Rows are points. The ring and each string are closed loops that go straight from each point to the next, and from the last back to the first. Before rounding, they use only three directions, however many columns there are. Count how often each string passes through the ring. Passing back the other way cancels.
In the rows, 128 means zero.

Ring (8 x 4):
[[104 178 172 139]
 [ 67 158 162 154]
 [ 49 112 109 176]
 [ 70  92  90 166]
 [110  91 106 125]
 [157 120 141  87]
 [183 163 157  92]
 [170 184 163 111]]
String (30 x 4):
[[129 157 177 101]
 [171 197 216  72]
 [199 208 199  81]
 [208 193 127 129]
 [173 165 118 136]
 [137 147 162 102]
 [157 147 202  52]
 [141 134 181  71]
 [151 117 183  49]
 [142  88 180  33]
 [141  80 114  89]
 [126  83  89 124]
 [125 110  80 156]
 [111 124 122 137]
 [ 63  79 138 113]
 [ 51  58 107 132]
 [ 75  65  62 166]
 [ 67  58  81 147]
 [102  79  65 159]
 [126 122  92 153]
 [113 112 128 120]
 [112  98 158  80]
 [129  91 194  30]
 [145 121 172  67]
 [185 137 185  42]
 [211 162 154  77]
 [184 164 122 125]
 [150 155 130 130]
 [140 160 176  98]
 [137 156 153 118]]
Times through: 4
String (26 x 4):
[[140 163 137 137]
 [151 179 121 158]
 [136 170 120 161]
 [114 154 139 144]
 [117 150 122 154]
 [ 91 161 122 180]
 [ 60 153 123 192]
 [ 95 140 112 170]
 [ 72 128 148 139]
 [ 24 107 151 149]
 [ 16  90 130 159]
 [  7  65  92 179]
 [ 51  83 115 146]
 [ 88 106 122 136]
 [130 126  79 167]
 [129 106  75 155]
 [122 119 120 128]
 [121  97 155  76]
 [148  87 188  22]
 [186 125 121  92]
 [158 143  97 147]
 [197 154 116 115]
 [199 167 186  59]
 [210 189 204  53]
 [203 200 190  79]
 [135 165 186  96]]
Times through: 0

Ring:
[[ 84  78 142  99 130  44 161 120]
 [ 98 104 145 107 108  75 145 112]
 [126 148 131 126  92 132 116 105]
 [156 181 113 146  97 180  93 101]
 [178 190 102 162 122 202  87 100]
 [185 176 100 167 155 192  97 102]
 [175 152 100 161 178 165 113 108]
 [134 106 101 134 188 100 141 122]
 [108  85 107 117 179  67 153 127]
 [ 88  71 121 103 161  42 163 128]]
String (28 x 8):
[[ 86  91 110 102 134  60 148 128]
 [ 62  51 145  85 138   7 178 127]
 [ 79  50 176  94 142  12 185 114]
 [ 85  64 175  98 129  28 176 111]
 [ 82  88 156  96 102  50 156 114]
 [ 95 117 133 106  94  87 134 114]
 [100 129 140 108  77 100 128 109]
 [122 139 157 122  82 119 125  99]
 [134 167 142 130  66 153 105  97]
 [132 181  98 132  74 169  89 110]
 [160 198 114 149  76 198  82  97]
 [178 208 113 161  88 217  76  93]
 [164 202  86 153  96 207  76 105]
 [174 202  86 160 109 213  76 104]
 [200 208  96 177 131 231  76  96]
 [204 186 113 178 158 210  94  93]
 [219 181 120 188 183 212 100  90]
 [226 177 112 193 204 213 102  92]
 [199 161  99 177 200 186 108 103]
 [190 133 119 170 216 153 130 103]
 [158 122 117 149 188 126 134 110]
 [134 127 104 134 154 120 127 117]
 [122 126  84 127 154 114 124 126]
 [113  91  91 121 188  76 148 131]
 [ 98  56 111 111 207  34 173 132]
 [ 80  62 100  99 179  31 166 138]
 [108 119  95 117 135  99 129 125]
 [109 113 106 117 138  93 134 122]]
Times through: 1

Ring, 7 rows:
[[101  76 121 105 169 137 119 152  89 139 141 117]
 [141 134 131 153 185 145  90 119  86 145 152 153]
 [168 155 169 164 171 138  63 134  95 150 175 161]
 [167 142 185 152 138 123  59 160 109 145 177 150]
 [139 112 150 134 104 106  86 164 122 127 146 132]
 [ 94  65 106 102  94 102 127 166 121 115 113 106]
 [ 82  44 115  80 129 118 134 176 105 127 127  96]]
String:
[[ 95  43 167  66 164 135 112 203  90 150 169  92]
 [117  94 130 120 147 127 106 152 100 135 142 126]
 [111 101  98 134 153 129 118 125  98 129 122 134]
 [ 99  88  95 120 186 145 127 124  82 138 128 128]
 [103  73 138  97 193 149 115 159  78 150 157 116]
 [110  75 151  97 173 139 107 171  88 148 161 114]
 [111  86 128 113 154 130 111 154  97 137 142 122]
 [102  94  81 131 143 125 128 121 101 122 109 130]
 [ 76  46  97  85 142 124 142 161  99 126 118  99]
 [ 88  77  67 120 124 115 141 127 108 114  95 119]
 [108  81 123 111 128 118 114 159 108 128 133 117]
 [ 96  51 141  82 108 108 117 194 115 127 139  96]
 [ 87  48 110  88  67  89 130 185 132 108 109  94]
 [105  85  92 125  71  91 122 150 133 104  99 119]
 [119 116  84 151 112 110 115 117 116 114 104 141]
 [128 103 138 128 120 114  97 158 113 129 141 129]
 [138  95 182 112 109 109  79 194 119 137 168 119]
 [126 105 131 130 133 120 100 149 108 131 140 131]
 [122 118  91 152 117 113 111 119 114 117 110 142]
 [118 105  94 142  71  91 113 140 134 105 101 130]
 [106  69 126 104  66  89 113 183 135 111 120 105]
 [ 87  60  87 104  69  90 136 162 132 103  95 104]
 [ 90  77  70 121  99 104 138 134 119 107  91 118]
 [ 97  82  84 121 119 113 130 136 111 116 105 121]
 [ 72  40  91  82 122 115 146 165 107 120 109  95]
 [ 64   7 137  42 149 128 141 208  93 139 145  73]]
Times through: 1
String (27 x 12):
[[127 117 115 144 157 131 103 126  97 134 135 142]
 [135 143  92 170 169 137 103  93  93 131 124 161]
 [164 171 131 185 201 152  75  94  82 149 157 176]
 [179 160 199 161 200 152  49 144  83 165 202 163]
 [155 124 189 133 166 136  67 167  96 154 186 140]
 [146 117 174 131 154 130  76 164 100 147 173 136]
 [189 149 246 143 168 137  30 188  98 167 224 150]
 [195 159 240 154 153 130  27 182 105 162 218 156]
 [168 161 148 176 128 118  67 128 114 133 152 163]
 [176 143 206 149 118 113  48 177 119 144 187 147]
 [163 117 216 125 111 110  54 201 120 145 191 130]
 [150 116 174 134  87  99  72 180 130 128 158 131]
 [125 117  96 151  97 103 108 127 124 112 109 139]
 [121 109 107 139 126 117 109 133 110 123 122 135]
 [120  78 164 100 119 114  96 190 112 136 158 111]
 [ 96  53 131  87  85  97 119 192 125 118 128  96]
 [ 74  46  76  94  74  92 147 163 128 102  89  97]
 [ 82  64  72 109  99 104 143 144 118 108  92 109]
 [106  95  88 131 125 116 123 129 109 119 110 129]
 [108  69 146  96 135 121 109 180 104 136 149 108]
 [ 72   7 158  38 137 122 130 224  99 140 156  70]
 [ 64   8 135  43 150 128 142 206  93 139 144  74]
 [ 89  72  87 110 149 128 136 137  97 126 113 116]
 [109  97  97 130 147 127 120 129 100 127 121 131]
 [117  84 150 106 161 133 102 168  94 144 158 119]
 [118  78 173  94 192 148  96 179  80 159 181 115]
 [128  98 159 116 170 138  93 162  91 148 166 127]]
Times through: 2
